Each row of a before or after table is a point. One or more steps were done to the points. Then noise was added and the rows were shuffled. The steps act on columns, c1 being the first. Name the steps. A step turns or swaps two columns, mirrors them in a line or flattens them onto one, adds a multiple of one to another, or multiplies or shifts one. Angles are multiples of 10 degrees, from the lower column toward the higher: turns from -170 to 170, lines from 10 to 170 but not 90. Use the fewest steps. Two steps may share a column if one is a turn and the other turns, adds or multiplies; they go together, in the order done. Otherwise the lowest column goes first.

Before, 10 rows:
[[ 0.10  0.08 -0.53]
 [ 0.42  0.64 -0.33]
 [ 0.06 -0.17  0.36]
 [-0.56  0.36  0.23]
 [-0.26  0.02 -0.57]
 [ 0.19 -0.36  0.11]
 [-0.18 -0.54 -0.32]
 [-0.51 -0.35  0.60]
 [-0.52 -0.25  0.68]
 [-0.46 -0.03  0.35]]
After, 10 rows:
[[ 0.10 -0.08 -0.54]
 [ 0.19  0.34  0.10]
 [ 0.08  0.18  0.34]
 [-0.48  0.02  0.32]
 [-0.51  0.37  0.61]
 [-0.19  0.55 -0.32]
 [-0.25 -0.01 -0.57]
 [-0.54 -0.35  0.24]
 [ 0.41 -0.65 -0.35]
 [-0.53  0.25  0.68]]
Steps: multiply c2 by -1

Before, 10 rows:
[[ 0.41  0.26 -0.05  0.14 -0.18 -0.39 -0.20 -0.04]
 [-0.86  0.02  0.28  0.03  0.80 -0.63 -0.36  0.16]
 [-0.05 -0.11 -0.78 -0.76  0.11 -0.07 -0.21 -0.38]
 [-0.34 -0.39 -0.73 -0.45 -0.17  0.66  0.02 -0.76]
 [ 0.07 -0.55 -0.36 -0.81  0.12  0.33 -0.05  0.01]
 [-0.15  0.39 -0.18 -0.10 -0.55  0.00 -0.09  0.18]
 [-0.67  0.05  0.48 -0.24 -0.06 -0.60 -0.34 -0.18]
 [-0.02  0.12 -0.18  0.13  0.03 -0.83  0.41 -0.15]
 [ 0.31  0.53 -0.22  0.04 -0.45 -0.62  0.31  0.42]
 [ 0.00 -0.23 -0.48  0.07 -0.34 -0.64 -0.16  0.07]]
After, 10 rows:
[[-0.36  0.04 -0.04  0.14 -0.15 -0.47 -0.34  0.44]
 [-0.05  0.36 -0.17 -0.13 -0.55 -0.19  0.19  0.68]
 [ 0.13  0.02 -0.73 -0.47 -0.17  0.79  0.33 -0.29]
 [-0.07 -0.31  0.29  0.01  0.81 -0.59  0.94  0.66]
 [-0.07 -0.32 -0.34 -0.82  0.14  0.55 -0.07  0.50]
 [-0.17 -0.53 -0.44  0.05 -0.35 -0.44  0.06  0.55]
 [ 0.18  0.13 -0.26  0.06 -0.49 -0.76 -0.42  0.89]
 [ 0.43 -0.34 -0.19  0.12  0.02 -0.77 -0.10  0.33]
 [-0.09 -0.22  0.46 -0.22 -0.06 -0.54  0.78  0.31]
 [-0.19 -0.14 -0.77 -0.77  0.09  0.03  0.10  0.14]]
Steps: turn c1 and c7 by -110 degrees; turn c2 and c6 by -30 degrees; shift c8 by 0.50

Before (13 x 12):
[[-0.29  0.26 -0.37 -0.06 -0.19  0.23 -0.38  0.02 -0.62 -0.12  0.03 -0.39]
 [-0.58 -0.16 -0.24 -0.15  0.65  0.65 -0.14  0.22 -0.55 -0.37 -0.02 -0.25]
 [ 0.10  0.47 -0.31 -0.20 -0.70  0.31  0.66  0.01  0.10 -0.05 -0.83 -0.09]
 [-0.10 -0.46  0.50  0.00 -0.13  0.02 -0.13  0.09  0.22  0.55  0.06  0.16]
 [ 0.54 -0.16  0.05  0.37 -0.02 -0.01  0.39 -0.25  0.10  0.21 -0.25 -0.07]
 [-0.27  0.03 -0.77  0.01 -0.16  0.00  0.42  0.31 -0.14  0.13 -0.35 -0.32]
 [-0.12 -0.26 -0.18 -0.70  0.43  0.23 -0.44  0.39 -0.47 -0.26  0.14 -0.66]
 [ 0.42  0.62 -0.36  0.27 -0.43  0.45  0.62  0.20  0.55  0.48 -0.27 -0.02]
 [ 0.11 -0.29  0.06 -0.29  0.36  0.09 -0.14 -0.50  0.15  0.78 -0.02  0.23]
 [ 0.01  0.46 -0.15  0.02 -0.15  0.31  0.47  0.32 -0.43  0.45 -0.60 -0.44]
 [ 0.17  0.43 -0.35 -0.18 -0.61  0.26  0.96  0.17 -0.33  0.18 -0.05 -0.02]
 [-0.16  0.05  0.53 -0.09  0.23 -0.30  0.16 -0.40  0.46  0.50  0.20 -0.14]
 [-0.60 -0.52 -0.19 -0.45  0.11  0.64 -0.29 -0.08 -0.57 -0.09  0.25 -1.00]]
After:
[[ 0.04  0.42 -0.17  0.23 -0.05 -0.32  0.72  0.30 -0.42  0.47 -0.58 -0.49]
 [-0.10  0.21 -0.19 -0.90 -0.44  0.29 -0.72  0.36 -0.49  0.14  0.18 -0.30]
 [ 0.54 -0.03  0.04  0.13  0.37 -0.20  0.65 -0.24  0.10  0.06 -0.20  0.03]
 [-0.08 -0.25  0.53  0.22 -0.05 -0.55 -0.22  0.06  0.21  0.19  0.11  0.29]
 [ 0.08 -0.23  0.05 -0.63 -0.09 -0.72 -0.21 -0.50  0.14  0.33 -0.02  0.32]
 [-0.29  0.26 -0.38  0.28 -0.18  0.20 -0.62  0.03 -0.63  0.18  0.03 -0.33]
 [-0.26  0.19 -0.75  0.26 -0.07 -0.10  0.67  0.33 -0.12  0.06 -0.36 -0.21]
 [-0.17  0.09  0.51 -0.34  0.07 -0.59  0.31 -0.37  0.46 -0.13  0.22 -0.08]
 [ 0.14  0.27 -0.33  0.99 -0.58  0.15  1.08  0.00  0.09  0.26 -0.82 -0.28]
 [ 0.18  0.19 -0.34  0.85 -0.49 -0.08  1.53  0.15 -0.29  0.32 -0.06 -0.20]
 [ 0.42  0.29 -0.37  0.74  0.02 -0.26  0.98  0.17  0.52  0.60 -0.28 -0.31]
 [-0.57  0.01 -0.26 -1.05  0.21  0.59 -0.20  0.22 -0.55  0.46  0.00 -0.05]
 [-0.60  0.28 -0.20 -0.29 -0.35  0.33 -0.40 -0.04 -0.61  0.55  0.21 -0.31]]
Steps: flatten c2 and c12 onto the line at 130 degrees; multiply c5 by 1.6; turn c4 and c5 by 70 degrees; turn c6 and c10 by 70 degrees; multiply c7 by 1.6
